Each row is a point. To make a cloud, some directions were put in groups of two or more. Within a group, all points are equally far from the middle, so they leave a hole (a ring in 2 directions, a hollow ball in 3). The other directions are filled evenly. Then the cloud was stretched, turned, moved and blurred a little. Count the holes, and give their numbers of directions, smallest first.

Cloud:
[[-47  51]
 [  9  28]
 [-21  19]
 [-24 -47]
 [-82 -20]
 [-95 -16]
 [  5  24]
 [-53 -30]
 [-52  46]
 [-12  21]
 [-47  72]
 [-45  22]
 [-15  47]
 [ 31   4]]
Holes: 0

Cloud:
[[ 85  49  33  12]
 [ 13 -18  95  17]
 [ 21  40 -61   4]
 [  7  70  14 -22]
 [ 15  70 -19 -48]
 [-43  42 -10 -38]
 [  8  62 -36  63]
 [-17  59  36  46]
 [ 71   8   1 -41]
 [-17  57   3 -53]
 [-28  34  42   7]
 [ 49  51 -29 -51]
 [ -1  65 -38  48]
 [-79  16 -33  -7]
 [  6 -39  20 -46]
 [ 23  53 -42  20]
 [-59 -21  10  45]
 [  0 -38  25  15]
 [-26  23  69  59]
 [ 35  -2 -14  63]
 [-33 -20  46  50]
 [ 61  -1 -17 -71]
 [-55 -10   1 -29]
 [ 33 -25  14  39]
 [ 46  81  66  45]
 [-30  66 -21  64]
 [-17 -43 -14 -53]
 [-61  22 -10 -14]
 [-28  53   5 -16]
 [-14  61  46  69]]
Holes: 1 (2)

Cloud:
[[ 37  31  -4  33  22  20]
 [-34 -14  22 -28  52  17]
 [-45   0  35 -92  27  28]
 [ 20   2  21  42   7 -17]
 [ 64   8 -68  33 -25 -90]
 [-21 -32  17  30 -21 -28]
 [ 27 -23 -18   1 -67 -55]
 [  3  45   3  52 -13 -44]
 [-18  93  52  -6  12  30]
 [ 18 -61 -41 -38  39 -29]
 [ 37   6  -9 -50  51 -31]
 [ 48  60 -11  32 -22 -27]
 [-61 -37  37 -22   0  34]
 [ 17  26  12  35  26 -12]
 [  5  74  35  13  23  22]
 [-43  36 -63 -66  29  24]
 [ 62 -41 -41 -11  45 -20]
 [ 50 -23 -26  30  15  20]
 [ 20  43  -3 -68 -12 -33]
 [ -5 -13 -80   7 -20  -5]
 [ 11  12 -30  45   1  16]
 [ 31 -29  29  43 -51  -1]
 [ 39  16  46  61 -34 -20]
 [ -7  11  22 -36 -23  74]
 [-16  14 -26 -17  -3  57]
 [ 46   3 -45  17  28 -82]
 [-85 -10 -39 -57  30  48]
 [-35 -31 -31 -52  41  50]
 [-62  -1  53 -49  21  79]
 [-35  35 -74 -81  28 -25]
 [-16  -8 -72 -89  29  24]
 [ 10   3 -22 -69 -23  27]
 [  8  64 -55  18   8 -28]
 [ 55  59  -5   1 -31 -53]
 [ 27   0   6 -22 -22 -94]
 [ 18  60 -39  22 -11 -26]
 [-10  23  25  -4  34 -50]
 [ 73   1  35  28   2 -18]
 [ 17  13 -28  23  38 -58]
 [ -6 -31   1 -79  35  27]
 [-13 -44 -46 -32  62 -31]
 [ 57  -8  23 -34 -46 -83]
 [ 16  37 -28  46 -17 -59]
 [-44 -20 -10   1  14  49]
 [ -9  -1  40 -35  17  81]
 [ 45  37 -27 -57  51 -20]
 [ 23 -32 -84   3 -38 -50]
 [ 13 -14 -72 -93   3 -38]
 [ 16 -39 -53  -1 -45 -59]
 [ 77 -47 -73  18 -34 -95]
 [ 87  43  27  33 -34 -53]
 [ -5 -22 -27 -60 -29  16]
 [-22  27  18 -44 -35  44]
 [ 41 -36 -48  43   1 -29]
 [ 54 -27 -35 -37 -53 -79]
 [ 35  20  -4 -68  36 -36]]
Holes: 1 (4)
